Each row is a point. The ring and each string are closed loops that go straight from each point to the next, and from the last back to the first. Before rounding, they use only three directions, however many columns there are. Count how often each string passes through the ring. Passing back the other way cancels.
(in the rows, 128 means zero)

Ring (9 x 4):
[[134  97 142 160]
 [110  92 132 130]
 [ 93 101 111  99]
 [ 94 125  79  99]
 [112 145  63 120]
 [139 156  70 144]
 [183 155 112 174]
 [195 143 140 186]
 [171 115 151 184]]
String, 26 rows:
[[114  77 158 129]
 [ 85  77 130 112]
 [100 108  97 132]
 [129 118 118 129]
 [107 104 127  87]
 [ 80  98 113  64]
 [ 70 102  88  86]
 [107 116  96 128]
 [131 114 131 117]
 [ 95  85 141  85]
 [ 82  75 129 111]
 [104  89 123 145]
 [138 112 129 148]
 [154 112 147 154]
 [185 109 174 189]
 [195 121 157 219]
 [162 129 123 179]
 [165 129 133 161]
 [207 136 167 174]
 [240 146 178 211]
 [186 137 130 202]
 [150 128 110 176]
 [167 123 145 156]
 [183 109 172 187]
 [163 105 165 158]
 [148 112 143 140]]
Times through: 5
String (28 x 4):
[[ 92  81 142  88]
 [ 63  81 112  76]
 [ 91 111  84 124]
 [125 122 106 134]
 [110 117 111  92]
 [ 79 124  74  69]
 [ 98 133  76  86]
 [131 132 104 120]
 [120 137  78 135]
 [107 157  33 141]
 [125 172  31 148]
 [163 164  88 143]
 [181 169  98 155]
 [179 174  76 187]
 [167 151  98 177]
 [155 134 117 156]
 [192 138 151 160]
 [232 145 175 197]
 [224 137 171 213]
 [200 124 176 175]
 [167 121 146 164]
 [142 118 116 176]
 [141 105 128 187]
 [138  83 158 186]
 [140  95 155 148]
 [135 107 137 139]
 [129 111 125 138]
 [124  98 145 115]]
Times through: 0
